Each row of a before or after table is a point. The points were changed in one or more steps. Then noise was added and the rows were shuffled. The steps act on how far a point lies along the listed directions, d1 being the first. Name the steps. A step turns or swaps two directions, mirrors them in a line or flattens them onto one, adds a multiple of one to another, or multiplies one. Angles are multiples of 10 degrees, from the lower direction toward the higher: turns from -170 to 170, lines from 10 to 170 but not 90. Use the fewest steps. Two steps may share a direction if one is a turn and the other turns, adds or multiplies; they go together, in the order done. Otherwise the lowest direction goes first.
In the rows, 128 means zero.

Directions:
(1): [142  90]
(2): [ 90 114]
Before (11 x 2):
[[122 132]
 [153 144]
 [ 87 138]
 [113 133]
 [124  92]
 [129 125]
 [ 89  90]
 [144 123]
 [ 92 107]
 [142 178]
 [111 128]]
After, 11 rows:
[[114 111]
 [142 145]
 [125 130]
 [ 61 109]
 [ 83  90]
 [108 115]
 [ 94 150]
 [173 137]
 [ 47 119]
 [122 120]
 [186 103]]
Steps: multiply d1 by -1; multiply d2 by 1.6

Directions:
(1): [171 144 126 163]
(2): [106 163 166 141]
(3): [102 150  86 148]
Before (14 x 4):
[[111 143 100 138]
 [107 143  88 128]
 [ 94 153 111 165]
 [152 105 155  97]
 [107 137  83 143]
 [162  81 142 120]
 [111 123 103 138]
 [ 99 164 110 154]
 [101 151 105 135]
 [ 99 125 160 103]
 [111 158 109 156]
 [104 118 169 102]
 [117 131 194  93]
 [116 122 150 109]]
After:
[[110 135  79 125]
 [178  59 120 112]
 [114 117  97 136]
 [157  98 147  93]
 [ 96 157 113 137]
 [112 127  76 140]
 [107 169 122 162]
 [112 143 100 139]
 [100 158 220 102]
 [110 130 157 113]
 [ 88 141 177 109]
 [ 92 182 126 160]
 [ 96 131 185 108]
 [ 84 170 129 169]]
Steps: multiply d2 by 2

Directions:
(1): [147  94  99  92 139  94]
(2): [161 111 117 114 113 183]
(3): [183 163 126 142 115 106]
(4): [106 163  73 118 114 134]
(5): [121 149 160  75 101 124]
(6): [120 101 124 148  68 113]
Before (9 x 6):
[[127 145 152 109 111 115]
 [119 116 135 171 149 106]
 [187 131 122 110 154 153]
 [ 67  87 181 131 109 121]
 [173 164  65 142 161 165]
 [118 161 163 117 141 143]
 [119 129 176 166 108 115]
 [134 154 107 143 124  88]
 [ 89 103 178 150  80 130]]
After, 9 rows:
[[ 81 137 111 136 128 124]
 [127 144 134  90 156  85]
 [ 67 160 133 119 164 175]
 [128 161 100 128 158 147]
 [181  95 139 106  57 123]
 [135 116 104 112 128 104]
 [118 166 152 147 115 114]
 [146 146 128 108  81 109]
 [189 101 161 132  96  94]]
Steps: turn d1 and d5 by -100 degrees; add 1 times d6 to d2; turn d3 and d4 by 100 degrees

Directions:
(1): [103 139 145 152 103 147  77  79 130]
(2): [120  94 124 136 190 161 121 115  96]
(3): [119 155 105 178 147 137 168 108 163]
(4): [187  84 135 136 112 148 132 107 157]
(5): [ 91  98 134 139 122 154 114 177 170]
(6): [137 147 117  91 169 115  94 116 177]
Before, 10 rows:
[[ 80 183 130 160 111 106  99  83 127]
 [ 77 155 119 138 140 122 133 148 136]
 [129 102 142 128 141 103 136  95  46]
 [162 135 136 139  98 126 129  87 153]
 [144 155 163 126  71 124 128  96  53]
 [117 134 105 161 125 155 105  86 182]
 [102  69 154 107 168 153  65 106 109]
 [ 73 174 132 182 106 101 164 127 121]
 [109 141 132 148 117 137 148 160 130]
 [119 111 126  94 165 130 129 149 110]]
After:
[[160 143 139 131 101 117 125  84 139]
 [ 94 105 143 114 179 139  80  89  91]
 [138  44 149 152 126 145 133 120 112]
 [ 81 137 122 142 134 134 129 159 154]
 [ 82 124 142 188  89 130 153 150 161]
 [111 169  99 150 136 130 111  67 146]
 [118 105 124 104 165 137 132 152 123]
 [ 92 123 141 169  92 144  86 112 180]
 [156  86 175 139  49 165 114 127 116]
 [108 150 133 145 118 129 148 157 120]]
Steps: add 0.3 times d2 to d3; mirror d4 and d5 in the line at 140 degrees

Directions:
(1): [104  75 167 108 126 165 128 139 126 138 181 114]
(2): [131 144 133 176 142 137  79 168 161 108 158 155]
(3): [122 105 159 116 182  91 122 159  90  97 104 136]
(4): [195  98 100  95 154 156 108 140 144 143 114 133]
(5): [121  78  89 174 140  92 112 106 113 161 142 119]
Before (11 x 12):
[[106 113 149 142 116 168 102 143 164 130 176 136]
 [ 44 140 107 197  78 105 111  83 121 127 165 134]
 [139 140 117 113 112 136 164  99 106 160 117 110]
 [ 76 156 137 162  74 117 148  83 125 137 154 105]
 [152 127  52 180 117  77  90  99 150 128 113 141]
 [177 187  82 129 120  83 139 108 122 126  43 136]
 [142 102 119 114 128 114 132 113 113 154  98 113]
 [107 123 138 151 137  90 135 128 125 129 131 128]
 [107 149 121 176  99 134 102 136 157 145 173 126]
 [ 64 156 121 131  68 125 179  85 118 147 162  95]
 [132 104 108 169 132 137 132 125 139 147 150 112]]
After, 11 rows:
[[161 105 131  32 159 142 162 137  99 122  97 107]
 [107 149 140 124  91 124 148 108 121 140 111 114]
 [164 138 148  96 154 149  98 181 146 111 129 140]
 [151 208 115 118  97 127 117 131 172  74  96 154]
 [123 144 147 109 130 118 165 119  87 135 106 115]
 [157 127 114 116 120 139 135 121 158 148 125 126]
 [185 113 138  53 151 151 135 132 118 120  94 117]
 [191 128 112  41 138 192 106 138 143 103  93 148]
 [143 193  92 156 115  62 142 105 110 120  52 134]
 [133 151 150 124 127 165 146 150 148 109 135 122]
 [124  95 161 117 155 156  98 165 147 115 155 141]]
Steps: mirror d2 and d4 in the line at 10 degrees; turn d3 and d5 by 140 degrees

Directions:
(1): [108  93 130 115 131 158  83  82 135 161  91 134 159 166]
(2): [141 110 144 134 164 145 135 202 104 149 135 130 151 175]
Before, 12 rows:
[[131 143 113 134 116 111 125 121 139 118 132 126 101 112]
 [124 101 132 121 146 156 122 156 125 151 113 136 145 164]
 [154 134 159 137 158 132 171 249  97 128 170 131 131 167]
 [140 128 134 120 129 104 156 161 140 112 146 131 123 113]
 [121 132 113 129 114 121 138 138 131 121 135 127 128 120]
 [116  98 134 118 132 149 100  94 133 153 102 143 152 148]
 [137 143 119 137  96 122 132  80 149 108 141 114 112 102]
 [113 123 114 128 115 138 124 106 144 127 119 135 135 121]
 [139 138 129 127 134 122 140 141 117 110 131 120 118 122]
 [140 132 137 136 141 139 138 161 118 126 142 133 121 128]
 [152 165 114 140 122 105 163 167 123 105 155 133 123 106]
 [133 163 128 120 128 110 149 121 138  92 152 126  95  84]]
After, 12 rows:
[[122 118 126 108 111 111 126  92 158 120 122 134 129 109]
 [119  98 132 120 142 157 113 134 130 153 105 136 148 163]
 [136 145 115 136 116 111 129 131 139 117 135 125  99 112]
 [127 158 126 118 121 113 141  99 145  95 143 125  95  81]
 [140 110 147 131 156 141 139 181 112 145 132 142 147 156]
 [ 93 100 133  99  99 156  71  22 157 151  87 137 145 147]
 [123 149 103 125  98 115 123  67 149 115 120 136 127 100]
 [155 150 126 146 114 116 157 140 132 102 162 114 108 108]
 [128 131 120 139 131 134 146 158 128 119 138 134 134 127]
 [130 131 125 122 126 126 123 102 124 112 117 121 119 119]
 [121 122 130 125 122 147 111  97 135 135 117 136 125 124]
 [115 131 110 124 112 124 134 123 134 122 129 128 129 118]]
Steps: swap d1 and d2
